Every row gives one point. The last column is the point's height on a tilted bowl or saddle (a function of degree 2), plus a little noise. Count its main directions that bend up, bend down and stay straight.

Points (17 x 4):
[[-0.3,4.4,2.1,4.7],
[-1.7,-0.2,-0.7,-0.8],
[-3.7,-0.3,3.5,3.0],
[-2.5,-0.9,0.3,-0.2],
[7.7,-2.5,-8.6,3.0],
[-2.9,0.5,0.2,0.5],
[-0.2,-1.9,-6.0,-2.5],
[-0.6,5.7,-3.8,4.4],
[3.3,1.3,3.5,3.8],
[-2.2,-0.9,-6.5,-1.5],
[-4.6,-5.0,7.0,7.7],
[8.2,1.5,-3.6,4.5],
[-0.4,-1.9,-1.9,-2.1],
[-1.8,-1.5,-3.0,-2.1],
[-4.7,0.1,3.9,4.2],
[-0.7,-4.5,-2.2,-2.4],
[6.2,3.2,1.5,5.7]]
Directions: 3 up, 0 down, 0 straight

Points (15 x 4):
[[3.2,4.2,-3.4,3.8],
[2.1,-2.1,0.2,1.4],
[0.5,1.2,0.6,1.7],
[3.4,1.1,-0.2,2.6],
[-0.9,1.4,-1.7,1.6],
[0.4,-0.3,0.4,1.4],
[-1.6,-2.9,-1.3,1.2],
[-6.7,-1.5,-0.8,3.3],
[10.7,2.0,-0.6,9.6],
[-0.2,1.6,5.7,3.1],
[8.9,-6.5,4.3,3.5],
[-4.0,-1.0,0.1,1.9],
[-6.8,-2.1,0.8,3.8],
[-0.8,1.0,-4.0,1.9],
[2.6,8.9,-1.8,4.6]]
Directions: 2 up, 0 down, 1 straight

Points (25 x 5):
[[1.3,-3.5,-5.1,8.3,-6.5],
[1.5,0.3,-0.3,-3.0,-4.3],
[3.9,3.6,1.1,-3.9,-8.0],
[-0.6,3.1,0.6,0.4,-2.3],
[-2.0,5.4,-4.0,3.4,-2.3],
[1.3,5.1,0.4,-2.0,-5.2],
[0.0,-1.7,3.8,-1.7,-1.8],
[1.7,-7.1,3.2,1.4,-2.4],
[-2.1,12.6,-9.3,2.9,-4.0],
[4.7,3.9,2.1,1.4,-5.3],
[-3.9,0.7,-0.3,6.8,-0.7],
[-3.4,5.1,4.2,1.6,3.5],
[-2.4,-7.1,-3.1,-1.0,-0.2],
[-5.3,1.6,5.4,3.9,7.2],
[-2.3,2.5,2.5,-0.6,-0.5],
[1.5,-0.9,-0.4,-2.6,-3.6],
[1.6,1.9,-2.9,4.2,-3.8],
[-0.1,-1.4,-0.8,2.0,-2.5],
[-5.9,1.1,0.9,-6.2,-1.0],
[-2.9,1.1,4.4,-4.4,-1.0],
[-6.6,-3.0,-1.7,-1.3,0.9],
[-2.3,9.0,2.3,0.2,-0.4],
[-1.9,-2.4,4.9,2.3,1.7],
[-1.2,0.7,2.2,-1.7,-1.9],
[3.4,-1.4,2.7,2.6,-3.4]]
Directions: 1 up, 1 down, 2 straight

Points (41 x 7):
[[5.3,4.7,-1.6,-0.9,1.1,10.7,-1.6],
[7.0,0.5,-1.1,3.0,-6.1,0.9,3.7],
[3.0,-4.1,-0.9,1.5,1.8,-5.3,-2.1],
[-0.8,-2.5,5.6,-10.8,3.4,-4.8,-10.0],
[-4.7,-5.5,-0.6,-2.9,2.4,-6.3,-9.3],
[-3.2,-0.6,2.7,1.2,-1.0,2.6,-0.3],
[2.5,-4.4,4.6,0.8,1.2,-2.6,-0.8],
[-0.8,0.7,0.9,-0.5,-0.8,1.5,-1.2],
[-0.2,-0.6,-5.6,-3.7,3.2,-2.2,-7.4],
[1.7,-2.1,0.6,2.3,1.5,2.7,0.6],
[0.0,9.5,-4.4,4.1,-0.8,-0.4,0.3],
[-2.5,1.9,-1.0,2.4,-4.5,7.1,-3.5],
[0.4,1.0,-9.3,4.2,-5.9,2.6,-3.4],
[-2.3,1.7,-1.0,3.3,-8.1,0.0,-1.2],
[-4.2,-2.8,-4.8,2.7,8.3,1.2,-3.7],
[5.3,7.3,0.0,-0.4,-2.4,2.4,0.2],
[-5.3,1.1,0.0,4.1,-8.7,-1.6,-2.7],
[-0.5,0.9,-4.4,-2.8,2.6,1.5,-4.4],
[-3.9,3.2,0.7,1.9,-2.2,1.8,-0.5],
[-2.0,3.7,-2.3,1.8,2.7,1.8,0.0],
[6.1,-2.8,1.2,-0.8,-7.1,-4.6,5.3],
[-3.6,2.5,-0.8,-0.7,7.1,-5.3,-7.3],
[-1.4,-3.8,0.7,-2.3,4.1,2.0,-2.1],
[-0.2,-7.7,5.5,-1.5,-5.5,2.6,0.4],
[-2.2,-4.0,-2.9,-0.9,3.8,1.5,-3.5],
[-1.0,1.0,4.3,-5.3,-2.0,7.3,3.4],
[-3.2,-2.6,2.0,-0.8,-0.5,2.4,-1.6],
[2.0,0.0,-2.0,-2.7,-2.3,2.5,-1.9],
[-3.2,-3.7,-9.2,-1.9,-3.4,-3.0,-0.7],
[2.9,3.0,-0.6,-0.5,-1.1,1.7,-1.4],
[-6.3,0.5,-1.4,0.6,-3.6,-1.1,-4.6],
[1.0,-1.5,-7.1,-5.1,-5.5,-3.2,0.9],
[-1.9,0.5,-0.7,-3.8,1.8,2.8,-1.4],
[-1.0,-3.0,1.0,1.8,-1.6,-4.8,-1.9],
[1.0,0.8,-5.2,-8.6,-4.1,2.9,-0.1],
[-3.9,0.3,4.1,-4.1,4.9,-2.2,-3.8],
[1.1,-4.5,-0.4,-2.2,-2.9,-4.1,-1.1],
[-5.6,2.0,0.8,-2.3,-1.3,-2.7,-5.4],
[-2.4,-2.0,7.1,3.5,4.0,-4.4,-0.6],
[3.4,-7.5,-1.6,0.8,2.3,-1.4,0.1],
[-2.2,-3.3,0.3,-6.8,-2.9,-4.8,-5.1]]
Directions: 2 up, 2 down, 2 straight
